Each wall is flat, endless, passes through zero and stands at right angles to its row. A trip goes straight from one point to another. List the walls that it crosses, first one first.

Walls:
(1): [0.18 0.82 0.57]
(2): [ 0.18 -0.65  0.21]
(3): [ 0.66 -0.17  0.26]
(4): [-0.82  0.50  0.33]
(5): [-0.22 -0.41 -0.12]
(6): [0.58 0.22 0.31]
(7): [0.04 0.14 0.60]
(8): [0.12 0.36 0.99]
(9): [-0.44 -0.07 -0.57]
Trips:
[-0.53  0.52 -0.25] to [0.04 0.33 0.27] => 8, 7, 6, 9, 3
[0.76 0.28 0.08] to [ 0.62 -0.54  0.48] => 2, 1, 5

Walls:
(1): [ 0.28  0.24  0.73  0.01 -0.24  0.42 -0.04  0.03 -0.27  0.05  0.14 -0.36
  0.76  0.27]
(2): [-0.14  0.31  0.70 -0.03 -0.20  0.54 -0.10 -0.35 -0.54 -0.69 -0.40 -0.15
 -0.80  0.41]
(3): [ 0.37 -0.23  0.06 -0.59 -0.32  0.38 -0.24 -0.35 -0.24 -0.43  0.64 -0.31
 -0.31  0.39]
(4): [ 0.09  0.10  0.20 -0.15  0.47 -0.31 -0.46 -0.59  0.28  0.16  0.06  0.42
 -0.37  0.13]
(5): [ 0.51 -0.16  0.12 -0.39 -0.06 -0.34  0.77 -0.05  0.85  0.63  0.31 -0.09
  0.27 -0.64]
(6): [-0.76 -0.23 -0.40 -0.23  0.29 -0.17  0.44  0.47  0.05  0.62 -0.02 -0.30
  0.88  0.06]
Trips:
[ 0.32 -0.41  0.03  0.06  0.20  0.28  0.31  0.25 -0.02  0.12  0.23 -0.38
  0.75  0.02] to [-0.64 -0.06 -0.49  0.74 -0.18 -0.13  0.01  0.32 -0.29 -0.17  1.07  0.32
  0.01  0.62] => 5, 1
[-0.48 -0.14  0.13  0.30 -0.49  0.20  0.54 -0.47  0.15  0.22  0.24 -0.16
 -0.41  0.16] to [ 0.00 -0.12  0.43 -1.47  0.27 -0.25 -0.63  0.18 -0.10  0.37 -0.73 -1.02
  0.42  0.35] => 6, 1, 4
[ 0.17 -0.22 -0.96  0.07  1.37 -0.32  0.53 -0.25 -0.30  0.43  0.27  0.36
 -0.01  0.07] to [ 0.12  0.00  0.42 -0.14  0.27 -0.17  0.08  0.27  0.55  0.10  0.23  0.59
  0.48 -0.09] => 1
[ 0.37 -0.68  0.46  0.40 -0.43  0.18  0.02  0.44  0.85 -0.79  0.10 -0.28
 -0.63  0.17] to [ 0.34  0.46  0.61 -0.04  0.30  0.72  1.19  0.37 -0.07 -0.33  0.25 -0.34
  0.19  0.24] => 1, 6
